Every row gives one point. Each copy is the shape, with its points in the same order, turned, moved and blurred by noise. Some copies are also mirrored. Which?

Shape:
[[ 23  48  10]
 [ 44   6  15]
 [-48 -21  29]
 [ 51   0 -54]
 [-10   1 -30]
 [-44   9 -31]
 [ 13 -13  -6]]
Copy 1:
[[  4 -58 -45]
 [-11 -49   1]
 [ 62  14   1]
 [-63 -10 -27]
 [ -4  11 -34]
 [ 24  26 -59]
 [ -5 -11  -5]]
Copy 1 is: only turned
Copy 2, 7 rows:
[[ -4  49  46]
 [-20   1  53]
 [ 47 -20  -8]
 [-74  13   6]
 [-19  16 -19]
 [  6  19 -41]
 [-20 -10  12]]
Copy 2 is: mirrored
Copy 3:
[[-43 -34  -5]
 [ -4 -37  24]
 [ 29  30 -39]
 [-38   5  72]
 [-22  30  14]
 [-27  53 -14]
 [  2   5  22]]
Copy 3 is: only turned

Shape (10 x 4):
[[ 16  50  -9 -52]
 [  3  -6  25 -18]
 [ -2  75  -7 -46]
 [ 14 -30   0  -2]
 [-18  -6  -3  35]
 [  3 -13  30  72]
 [ 22  18  21  27]
 [-11  44  -7 -49]
 [ 21  10 -31 -21]
 [ 11  25  30  70]]
Copy 1, 10 rows:
[[-38  17  67 -12]
 [-36  15  -3  15]
 [-23  25  86   9]
 [-18  11 -25 -13]
 [ 29  13 -15  16]
 [ 32 -29 -43  40]
 [  0 -28   3  21]
 [-28  39  59   3]
 [-11  15  23 -33]
 [ 32 -43  -6  46]]
Copy 1 is: only turned
Copy 2, 10 rows:
[[-58  -8  17 -27]
 [ 14   8  12  -1]
 [-53 -24  13 -52]
 [ 12   4  -9  33]
 [ 35 -32 -25   3]
 [ 72 -50   0  23]
 [ 20 -42  27   7]
 [-36   0   4 -42]
 [-36 -15 -11  11]
 [ 53 -76  21   4]]
Copy 2 is: only turned

Shape, 10 rows:
[[-66 -44 -15 -34]
 [-85 -55  21  27]
 [ -2  -4   6  18]
 [ -7  12   6 -14]
 [-36  16   8  -7]
 [ 43  20   7 -32]
 [-19  28 -47 -19]
 [ 10 -57  23 -28]
 [ 43  16   0 -18]
 [ 11   9  37 -11]]
Copy 1, 10 rows:
[[ 45 -79  20 -20]
 [ -9 -86  48 -68]
 [-17 -14   6 -18]
 [ 12  -6  -8 -19]
 [ 10 -28 -17 -40]
 [ 24  38 -13  15]
 [ 17 -39 -52   8]
 [ 38  -8  58  -1]
 [ 11  27 -11  17]
 [  8  24   8 -25]]
Copy 1 is: only turned
Copy 2 (10 x 4):
[[ 36  21 -62  37]
 [ 65 -30 -34  74]
 [  9 -20  15   8]
 [  7  14  10   0]
 [ 15  16  12  29]
 [  0  19  23 -49]
 [-36  27 -13  14]
 [ 58 -12 -30 -34]
 [ -6   6  19 -49]
 [ 31   4  34 -19]]
Copy 2 is: mirrored

Shape:
[[ 23 -41 -48 -15   5  11]
 [ -4  24  13  23  32 -21]
 [ 16 -20 -51  15 -23  22]
 [ 33 -67 -58  21  23 -23]
 [ 33 -25  35  25  -2  30]
 [ 22  -2 -25 -15  19 -11]
 [  5   5  36   9   4 -31]
 [ -7  18   9  16  29   6]
 [-99  33   8  -9 -44  28]
 [ 40  27 -57   9 -20  -3]]
Copy 1, 10 rows:
[[  7 -50 -11 -12   6 -55]
 [-38  18   3 -40  19  11]
 [  2 -10 -24  -3  16 -67]
 [ 10 -56  20 -58  37 -71]
 [-30   8  41   8 -18 -34]
 [-21 -37 -12 -18  22 -15]
 [-27  16  29  -6  34  16]
 [-33  14  -9 -40   1   4]
 [ 42  74 -71  16  -2  20]
 [-46 -22 -42  -2  42 -52]]
Copy 1 is: only turned
Copy 2:
[[-23  35  17  25  -4  51]
 [  2   6 -19 -52   8   3]
 [ 16  50   7  24 -21  32]
 [-34  57 -29  17  19  75]
 [ 11  10 -23  30  33 -21]
 [-18  30  18 -20   7  24]
 [ 16   2  -3 -42  44   5]
 [  1  -3 -15 -31  -7  -4]
 [ 98 -47  36 -17 -45  22]
 [  4  84  23 -24 -17  12]]
Copy 2 is: only turned
Copy 3:
[[-55 -30 -27  -2  -4  38]
 [ 31 -38  24  -8  12  11]
 [-21   0 -33 -11 -14  54]
 [-55 -55   1 -17   7  73]
 [-10  25  54  26   9  31]
 [-10 -29 -14  -7  29  21]
 [ 10 -12  49 -31  12   2]
 [ 32 -24  16  16   8  10]
 [ 37  19 -10 -10 -84 -47]
 [ -3   1 -51 -31  32  46]]
Copy 3 is: only turned

Shape (11 x 8):
[[  9   2  28  13  16 -17 -49  46]
 [ 23  13  -5  -7  27 -35  52  51]
 [ -7 -40   1 -50  26   5 -34 -62]
 [ 21   2  35 -47  -5   6 -15  15]
 [ 39   7 -33  34 -36 -44 -21   7]
 [  9  43 -40 -22  24  -7  23  38]
 [ 16 -61  -8 -13   1  16 -37  23]
 [ -8  27   2 -21  -9 -13  55   6]
 [ 25  26  -9 -25  27 -51  22  13]
 [  1   8   0  89 -20  13 -39  18]
 [-73  -4 -28  -7 -25  -2  18 -31]]
Copy 1 (11 x 8):
[[  9 -45  31 -51  20   6   5 -34]
 [-39  15 -21 -26  56 -12  11 -58]
 [-12  -6  36  29 -15  38 -85  -7]
 [-30 -56 -10  -8  -1   8 -31 -26]
 [-35  10  52 -26 -29 -25  24 -73]
 [-41 -11   9  26  62 -15  19 -57]
 [-42 -16  46 -35  -5  25 -14  19]
 [-26  12 -40  24  13 -18   2 -40]
 [-31   5  -5  -5  42  -1 -15 -82]
 [ 24 -15  65 -37 -18 -60  39 -13]
 [ 11  38   6  60 -23  12  14  -5]]
Copy 1 is: mirrored
Copy 2, 11 rows:
[[-37 -59   3 -10  51   9 -33  29]
 [-47 -14  60  50  14 -25   7  30]
 [ 22 -68 -16 -21 -60 -14   1 -30]
 [-30 -23  23 -30 -11   2 -40  -1]
 [ 15 -31  43  12  82   9  19 -23]
 [-23   0  39  15  22 -66  -1  17]
 [-17 -44 -32  16  12   6 -44 -33]
 [ -3  29  49  13 -16 -12   9  28]
 [-19 -39  75  14   3 -36  11  20]
 [-11  -4 -37 -15  96  22  23  10]
 [ 68  14 -11  12 -20 -17   0  25]]
Copy 2 is: mirrored
Copy 3:
[[-21   0  -5  61  26   1  -8  19]
 [ 55 -20   8  26   7  37  33 -26]
 [-10   7  78 -31  41 -14 -40  40]
 [-27  -1   9 -13  38   7  15   7]
 [ 42  24 -32  17 -19  11  -3  60]
 [ 22  -8  29  18 -19  72  22   1]
 [-12  40  40  25   5 -38  13  28]
 [ 28 -24   4 -30 -15  35   8 -24]
 [ 46  -5  10   6  34  52   8   4]
 [ -5 -21 -29  59 -59 -24 -26  62]
 [ 12   5  37 -34 -49  11 -69 -13]]
Copy 3 is: mirrored
Copy 4 (11 x 8):
[[  8  50 -17  23 -55   8  29   0]
 [ 47  17 -17  43   0 -22 -39  35]
 [-58 -54  12  13 -33 -39  43  -4]
 [-24  15  -2  25 -15  -1  33  50]
 [ -9  15 -32  -3 -11  47 -35 -27]
 [ 18  29  19  49  24 -20 -28   4]
 [-56  27 -24   2 -53 -36   0   8]
 [ 28 -10  26   5  18  -9 -20  41]
 [ 27 -13  -9  58   1   3 -18  14]
 [ 15  61 -23 -55 -25  14  10 -48]
 [ -5 -28  72 -38 -20 -22 -22  -7]]
Copy 4 is: only turned

Shape (13 x 9):
[[ -5  15   5   1   7 -40 -36 -39  40]
 [-54  17 -16   0   3  -3 -51 -17  20]
 [ -5  -7  40 -12  33  -4  18 -27  -3]
 [-22  14 -29  24  -2 -53 -42  65 -24]
 [-48  34 -24  18  17 -15 -20  17  57]
 [-16  29 -52  49  -2 -41 -10  -4  -7]
 [ -1 -12 -46  36 -64 -43  45  41 -48]
 [-11  28  40 -13  27  33 -27 -36  26]
 [-18  21  18 -18   0   9 -10 -64  -5]
 [ 21 -75 -18  -3 -16  -5  26   4 -36]
 [-52  15   2 -24  11 -34   0 -39   6]
 [ 34 -20 -34 -41   7  -1  37   1 -42]
 [ 42 -34 -11 -35 -52 -20  42  16 -36]]
Copy 1 (13 x 9):
[[ 44  16   2 -11 -39  21  -7 -36  20]
 [ 26 -17 -28  15  -1  21  24 -54  24]
 [  3  21  31  -1  16  38  -8  11   0]
 [ 84 -22 -11  18  67 -12   7 -42  50]
 [ 34  19 -18  29 -10   9  50 -44  59]
 [ 77  16 -51  20  14  -4   7 -12  20]
 [ 72 -14 -22  41  60 -75   2  25 -30]
 [-27  10   3 -43 -13  43  27 -22  32]
 [ -4 -10 -16 -16 -18  38  -1  -3  -5]
 [  2   5  17  20  52 -38 -63   1 -32]
 [ 25 -21  -3  33 -26  47   7   2  20]
 [  3   5  -2  10  48 -27 -60  37  24]
 [  9 -26  25   7  40 -71 -49  36  -6]]
Copy 1 is: only turned
Copy 2, 13 rows:
[[  8  -2  50 -36  42  23 -15 -25  12]
 [ -1  31  58 -37  15  14   0 -35 -42]
 [ -9 -12  -6 -29  31 -32 -25   7   4]
 [ 35  46   3 -58  -1  84   9  19 -41]
 [  8  37  66 -70 -17  18 -18 -15  -6]
 [  1  62   5 -63  16  57   7 -30  11]
 [ 28  43 -64 -29 -33  72  59 -11  27]
 [-19 -11  26 -20  20 -24 -53 -26 -22]
 [-20 -14  10 -25  36 -16  -9 -49 -13]
 [ -6  24 -34  35   5  13  43  27  18]
 [-10  -5  27 -61  33 -17  26 -23 -15]
 [-55  -4 -38  -5   2  24  29  31  18]
 [ -7 -28 -54  13 -19  44  47  12  27]]
Copy 2 is: mirrored
Copy 3:
[[-41  35   3 -17  30 -12  24 -22  -9]
 [ -5  63  -8  -4 -23   1  25  -5 -17]
 [  6 -29   7 -22  25 -35  30   8 -36]
 [ 27  67  39  33  21  11 -18  45  26]
 [-44  58  10  19 -18  -4  -5  23 -35]
 [ -9  59  41 -33  10  27 -31  22  -5]
 [ 29  -8  24 -20  10  41 -80  49  51]
 [  1  14  -7  -9   1 -53  28 -37 -58]
 [  9   8 -22 -55   7 -26  22 -23 -31]
 [ 29 -57  44 -23  -9   3   0  12  51]
 [-17  24 -26 -38   9  -8  34  27 -17]
 [ 26 -29  39 -51  -4 -56 -14  32  38]
 [ 25 -51   7 -27  16 -30 -41  18  70]]
Copy 3 is: mirrored

Shape (15 x 9):
[[-13  24  11 -21 -16  29  10 -15  65]
 [-23  24 -33  49  41  18   1  11 -47]
 [-47 -21  10  -8 -19  13  32 -35  30]
 [ 29  35  15  11  32  -1 -12 -17 -56]
 [  7  24   0  54  49  33 -24  38 -41]
 [-17 -36  39  -5 -14   1  37  34  31]
 [-28 -26   6 -59 -52  37  23  15  25]
 [-18  -4   7  18  41 -36 -33  59 -29]
 [ 11   6 -20  10 -10  12  38 -51  29]
 [-20 -39   8 -50  -9   4  -6   9  60]
 [ 33  41 -36  13   9   5  12 -20   6]
 [-46 -43  42 -18 -12   0 -49   8  30]
 [-52  25  22  -4  55 -16 -11  49 -32]
 [ 38  27 -22  20  87  40  22 -18 -31]
 [ -6 -21 -36 -24 -15  21  27 -35  30]]
Copy 1:
[[  5 -24  23 -46  -6 -30  29  26 -15]
 [ 32 -20 -45  44 -33   8  -1 -33  54]
 [ 33  -7  45 -28  20 -14  15 -23  -1]
 [-10  38 -64  11 -23   8 -21 -12  23]
 [ -1 -28 -72  46 -44 -24 -20 -29  30]
 [ 27 -21  27   1  -4 -28 -11 -33 -65]
 [ 33 -34  54 -28  21  -6 -39  23 -38]
 [-14 -38 -51  35 -31  35 -16 -59 -23]
 [ 23  30  25  -1   5 -22  39  15  13]
 [  1 -44  26 -23  40   0   9   3 -57]
 [  5  20 -22  23 -28   0  31  34  18]
 [-35 -53  20 -30  30  -3 -21 -48 -30]
 [ 23 -40 -63  -9 -35  35 -18 -63 -12]
 [ 41  21 -95  33  -1 -25  17   8  31]
 [ 30  -3  34   2  34  -4  21  25   2]]
Copy 1 is: mirrored
Copy 2 (15 x 9):
[[ 35  67  37  36 -14  -6 -14  -5 -15]
 [  5 -49 -13  43 -11  25  60 -10   1]
 [ 12  63  11  22  37  34  -7  -1 -14]
 [-18 -36   8  -7 -57  23  25  18   9]
 [ 31 -46   9  18 -39  11  87   6   6]
 [ 45  44  28   1  38   9  22  52 -35]
 [ 37  77  17  35  33   1 -14  57  25]
 [ 35 -67  30 -12  21 -10  44  23   0]
 [ -3  51 -26  22 -19   9  -9 -12 -31]
 [ 67  54  22  -4  32 -10 -28  20   4]
 [ -1   3 -21  31 -49 -18   4  -6 -21]
 [ 46  38  55 -33  49   4  13   4  30]
 [ 33 -64  59  24  15  27  26  24   1]
 [ 35 -37 -35  24 -81  49  24   0 -19]
 [ 23  55 -34  27  10   6 -25   2  -2]]
Copy 2 is: only turned
Copy 3 (15 x 9):
[[  5 -26 -42  30  36   0 -18  56   8]
 [-30  72  28 -10   6 -26  44  -1   4]
 [ 30   4  -2  26  13 -11 -51  36  19]
 [-22  36   6 -44  36  30  34 -19  21]
 [-27  29  27 -35   8 -15  77  -7  -5]
 [ 23 -39 -13  18 -39   4 -18   6  -5]
 [  9 -45 -52  11  -1 -38 -62   5  25]
 [  3  15  15  20  -6 -10  62 -61  -3]
 [-11  28  -9   8  34  26 -46  50 -13]
 [ 43 -39 -41  36  26 -24 -31  -4 -15]
 [-43  42 -24   4  45  21   4  20  -8]
 [ 55 -54  16  29  30 -34  -2 -20  14]
 [ 25  31 -11  17 -14 -19  68 -36  39]
 [ -7  75 -17 -61  24  12  42  20 -27]
 [  2  17 -26  12  33 -18 -60  20 -16]]
Copy 3 is: mirrored

Shape:
[[-25  42  21 -51  -5  -1 -25   2 -21 -23  28]
 [ 16 -45 -52 -30   1 -48  38 -48  60  12  30]
 [ 21 -20   5  40 -10  39  13 -52 -21 -39  -5]
 [-37  23 -39  30 -31  17  18 -16 -13 -31  30]
 [ 48  44  12 -43  53 -27  23  32 -26   6 -61]
 [ 26   1 -50 -43 -28 -37  28 -30 -30  32   9]
 [-26  17  37  19   9 -31 -11  37  -4 -17 -62]
 [-21 -25  13  44  40 -48 -13 -17   3 -18  11]
 [ 45 -11  -3  -1  25  37  41  26 -14  16 -32]
 [ 53   2   6 -24  41  -8  11  31  15   0  21]
 [ 42  24   8 -20   3  27 -20 -57  14  32  12]
 [ 46 -19  35   9 -26  22  27  27  25  13 -17]
 [ 12  44  33  41  10  13  11  -9  -8 -14 -51]
 [-18   0 -37   3  54  28 -20  39  -8  20   7]
 [-10 -23  22   2  38  40 -40 -46  65  24 -42]
 [ -4  21  27 -48  36  16  19 -59  23  48   0]]
Copy 1:
[[  4   9  16   1   4 -21 -69  33   9 -26  10]
 [-16  34 -64 -52  47  -7  18 -52  -8  45 -10]
 [-15  21  41  41  21  36  21  -2 -41  35  36]
 [ -4   5   1  45  33  50 -17  12  -6  11 -39]
 [-50  55  19 -30 -33 -58   8  20 -55 -66  -3]
 [-16  24  -8 -67 -14  10 -15   5 -44  29 -34]
 [-14  50  70  -5  -8 -23  35  28  34 -39  -2]
 [-17  31  15  25 -12 -10  15 -42  46  22   4]
 [-14   4  -2  -7 -19  -5  53   8 -56 -41  20]
 [-25  17 -43   1 -31 -39  19   3 -26 -30  24]
 [-10  64 -19 -24   1  34 -27   8 -32  -8  56]
 [-14  16 -12 -12   2   2  57  45 -13 -15  49]
 [-42  55  54  21  -4  20  23  42 -17 -36  32]
 [ 33  12 -25  29 -29   1  12 -23 -19 -66 -10]
 [ 38  76   3 -11  39  12  23 -46   3 -41  77]
 [-27  30 -12 -57  22  15 -24 -31 -11 -49  49]]
Copy 1 is: mirrored
Copy 2 (16 x 11):
[[ 19  26   4  -8 -21 -27 -24  20 -56  66  13]
 [ 52 -30  10 -13  20  38   1 -75  47  47  47]
 [ 26  27 -18 -11  -4 -22  42  33  49  -8  -1]
 [-16  23 -26 -22  47 -36   3   0   0  13  18]
 [ 47  37  33  18 -67  31  26 -13 -78 -26  47]
 [ 76 -14 -23 -16   0 -14 -16 -44 -19   0  64]
 [-34  43 -29  26 -64  15  47  -3 -44  22  32]
 [-36   6  13   5 -53 -17  27 -32  35  33  27]
 [ 41  10  -7   8 -25  36  27 -10 -25 -50 -16]
 [ 43  12  41  35 -30  20  -2 -36 -24   5 -13]
 [ 60   3   6  22 -18  20 -40  40  22  11  28]
 [ 42  36 -44  41 -25  43  15 -16   3  -5 -25]
 [ -8  66 -15  20 -37  17  28  35  -7 -22  32]
 [-28 -43  20  10 -12   9  -1  -2 -42 -13  -8]
 [ -5 -27  -4  20 -43  79  13  53  37  36  16]
 [ 38   6  17 -33 -41  60 -48  21   7  20  34]]
Copy 2 is: mirrored
Copy 3:
[[ 11 -38  21  -7  48 -15  12 -39   2  26 -28]
 [-50  16  21  35 -56 -23  -1  50  14 -42 -50]
 [-14  52 -29 -31  -4  38  16 -19 -42  14 -20]
 [ -5  -8 -35  15 -31  12 -23 -41 -37  33 -12]
 [-21  15  67  17  51  45  14  -4  62  16  47]
 [-74  -6  41  -2 -24   4 -42 -22  37  -3 -41]
 [ 22 -22  34   1  47  35  -8  13 -31   3  64]
 [-22 -13 -31  36  30  31   7  39 -32 -27   0]
 [-32  58   9 -17   7  11  11  -1  40  25  47]
 [-29  12  15  17  23   3  33  39  52  27  -5]
 [-30 -10  11 -49 -15  16  57 -20  28  -7 -30]
 [-27  29  30 -48 -14  -2  25  36  -6  37  34]
 [ -4  10  15 -13   8  71  33 -23 -27  21  46]
 [  6 -13 -52   8  14  -5 -13  -5  56  -1  41]
 [ 23   6 -14 -46  -8   4  65  16   4 -69  17]
 [-38   0  27  -6  -7 -21  78 -45  31 -49   3]]
Copy 3 is: only turned

Shape, 16 rows:
[[ 42   6  11  45  19  11 -13  18  -3 -28   6  47]
 [  3  -8  -1 -60   2 -40 -41 -31  25  33  13 -35]
 [-20 -32  19 -46  12 -42  -4 -34 -40  60 -64  -8]
 [-63  23  61  12   7 -31 -25  32  32   8  23  45]
 [-33 -43  42  35  43 -37  -4  42  15 -18  27 -54]
 [-41 -15  18 -49 -38  -5  32  22  42 -24 -61 -48]
 [ 38 -37 -17 -49 -40  -7  17 -38  36  57  -7  -9]
 [ 40  21   0 -22  13  35   3   5  25 -33  30  23]
 [ 18 -12 -11  -5  40  -3 -24 -40  -1  17   4  37]
 [-16 -64  17  10  23  23   9  18 -48 -29  31 -55]
 [  2 -23   3  31  -5  57 -29  43 -28 -16 -15   0]
 [-15  22  -9  -6  19 -11  16  -2   5  47 -28  -6]
 [ 41 -45 -11 -10  -7 -22  42  34 -42  33  12  -8]
 [-48 -36 -14  -6  31 -22  30  15 -19  45 -54  36]
 [-29  13  71  11  20   4  10  26  32  30 -17  37]
 [ 26  13 -13  33 -43  28 -15 -45 -15 -32  18 -21]]
Copy 1:
[[  1 -25 -31 -40  -7  -3 -23  -5 -22 -48  -9  34]
 [ 22  21   3  32  -8 -48  16  -3  43  40   3 -41]
 [-41   5   6  74  48 -21 -15  36  49   9 -16 -34]
 [-18  -5 -48 -15  10  37  46 -31 -26 -17  -6 -63]
 [ 18 -17 -18 -53  12  64 -28   2  37  39 -26 -48]
 [ -6  34 -11 -13  28  30  56  83  57  31  28 -11]
 [ 50  31  34  49  37 -39  20  13  38   9  39  17]
 [ 11  34  -6 -50 -30 -27   3   2  -6 -38  26  17]
 [-23 -18  14  11  -8 -40 -21 -22   2 -15   9   6]
 [  7  22  36 -32 -25  65 -55  32  40   3 -34 -14]
 [  0   0 -24   1 -42  53 -22  33  24 -44  -8  34]
 [-27  28 -32  33  27  -1  -9   6   5  24  25   2]
 [ 47  26   9  20  32   6 -71  46   0 -19   8  -6]
 [-54 -20  -5  46  47  28 -31  39   1  -4  40 -31]
 [-30  11 -54 -10  49  32  27 -21  11 -40  14 -25]
 [ 18  24  24  -8 -33   1  13   9 -10   8 -41  74]]
Copy 1 is: only turned
Copy 2:
[[ 12 -27 -13 -12 -13 -18  15  11 -53 -48 -16  38]
 [-45  -5 -14  24  23  40 -26   5  40   3 -37 -55]
 [ 12  35 -20 -15  14  15  44  -2  23  37 -60 -82]
 [-29  -3  56 -18 -26  24 -15 -30 -28 -38 -97   7]
 [-54 -46  44 -61 -13 -12 -13 -21 -30 -53 -26 -71]
 [ -4  38  53  -7 -37  36 -44  -7 -31  37  20 -74]
 [-20 -15 -53  33 -31  26 -21  33   5  57 -26 -46]
 [  1  -1 -33  -1 -28  12 -49   8 -27 -39   5  31]
 [ 14 -18 -46   0  -5  20  22  -8  15 -25 -36   4]
 [-40 -19 -19 -59  -2 -53 -19 -55 -29 -17  19 -55]
 [ 23 -22  17 -14  -4 -62 -11 -33 -35  -1  11   7]
 [ -6   8  14 -32 -26  15  13  24  27  18 -31 -11]
 [-31 -19 -53 -57  13 -22  -5  30 -43  38 -23 -33]
 [ 36  -8   5 -72 -19  24  32 -16  -9  48 -58 -31]
 [  8  15  36 -26 -63  -4 -15  -2 -22 -21 -86  -8]
 [-50  -3 -23  39 -15 -20  24 -16 -22  -7  45  22]]
Copy 2 is: only turned

Shape:
[[  9  24  42  36 -17  16 -24 -54  44  -3  -6 -31]
 [ 17  15 -21 -51   8  27 -17 -56 -34 -51 -25   7]
 [ 44 -10 -20  11 -20  30 -20   2 -35  21   6 -17]
 [ 57 -29 -27  29  -2 -19  60  30  25 -51 -39  -3]
 [-43  71  44  14 -35  50   5  -9  18  -5   9 -68]
 [ 18  41  10 -24  28  67  16  13  53  17 -38  -6]
 [-38 -16 -37  -9  17 -24 -36 -62  26 -45  23  23]
 [ 11 -13   9 -45  15 -29 -38   7  15 -35  30   5]
 [ 24  61  45 -34 -21  56  26 -11  56 -48 -16  22]
 [ 54 -16 -34 -34 -28  -7   8 -30 -42  22  -7 -13]
 [-21  50 -16 -25 -11  10 -28  24 -15 -76  49 -24]
 [-36  22 -16  50 -30  -7  40  27  30 -38 -32  17]
 [ 19   9 -23  49  37  20  23 -17 -41  -2  28  13]
 [ 44  40  12  31  47 -22  45  -3 -39  13  32  30]
 [ 16  17  22  -1 -12  -8  10 -19  33  10  24 -21]
 [-24  15  19   6   4   7 -10  25   9 -50 -14  24]
 [-36   6  24 -45  -8  26 -31   1  48 -59 -51 -33]
 [ -8  -9  28  -5  -2  55  36 -46  20 -19  14  -3]]
Copy 1:
[[  1  26  16  16   5  23  57 -27  -2  18 -40  63]
 [ 14   0  42  37 -74 -18 -13 -14  57 -42 -11  11]
 [ 36  -6  59  13 -41  42   2  50 -14  10  -9  10]
 [ 21  -9  36 -30 -48  27 -26 -61 -77 -11  26 -10]
 [  7   4 -23  72  24  31  -9 -16  10  41 -59  64]
 [ 40  31 -17 -36 -25   1 -36 -12  33  56  -8  34]
 [  9 -44  44   3  11 -29  47 -42  47 -38 -28 -19]
 [ 27 -48  16  15 -17 -31  40 -12  17  -8  40   5]
 [-19 -11 -34 -14 -50 -27 -23 -37  23  24 -25  86]
 [ 22 -21  43  31 -87  34  17  26  -2   2  -3 -39]
 [ 13 -82  29  68   6 -14 -26 -26  24  -6  11  45]
 [-10 -23  26 -11  15 -11 -40 -56 -56  11 -54  -7]
 [-22   0  72  -3   4  46 -22  11   9 -12  10  -9]
 [-68  22  58   4  -5  24 -19  12  -2  22  55  -8]
 [ -9 -12   2  15 -10  28  37 -13  -3  37  -4  15]
 [  7 -18  14   8  12 -48 -23 -19 -13  -9  -9  25]
 [ 70  -2 -29  26 -11 -53   5 -51  14  -7 -29  39]
 [-12   6 -26 -11 -16  33   4  -5  29 -29 -36  20]]
Copy 1 is: only turned
Copy 2 (18 x 12):
[[ -5 -46  -4  -4 -85 -31  13  19 -13  31 -15   4]
 [ 40   0 -52 -32 -26  31  24  39 -16 -54 -31 -15]
 [ 33 -29 -27  23  -9   3 -48  -2 -14  -7   1 -32]
 [ 51  41 -17 -18  18 -14  -9  26  60  62 -10  -3]
 [-12 -63  30 -13 -31 -85  15   5 -34 -20 -32  30]
 [ 58  -6  52 -21 -55  -4 -26  -4   5 -15 -52  42]
 [-45  30 -22 -22 -37  46  28  65 -30  -7  22   0]
 [-45   6 -45 -21 -13  42 -24  15   0  -3 -30  27]
 [ 17 -15  14 -79 -70 -32  -1   5  47 -32 -57  18]
 [ 56 -32 -64   1   1  32 -20  -6   0 -15  28  -3]
 [-51 -24  -6 -33  35 -10  -9  48  -9 -44 -52  -5]
 [ -2  35  41 -32   8 -43  33  -3  19  33   3 -20]
 [ 16  13  -1  63 -15  -8  -8  35  25 -31  13 -26]
 [ -2   1  -7  70 -16   3   2   2  81 -34   5   0]
 [-13 -34 -10  -5 -41 -11 -11   6  18  10   8  35]
 [-27  37   4 -23 -13 -15   7  -2   4  -3 -48  -9]
 [  1  13  -9 -71 -30 -12  16  10 -53  12 -73  39]
 [ 17  15 -17 -20 -67 -47 -14  33  -1 -32   6  25]]
Copy 2 is: only turned
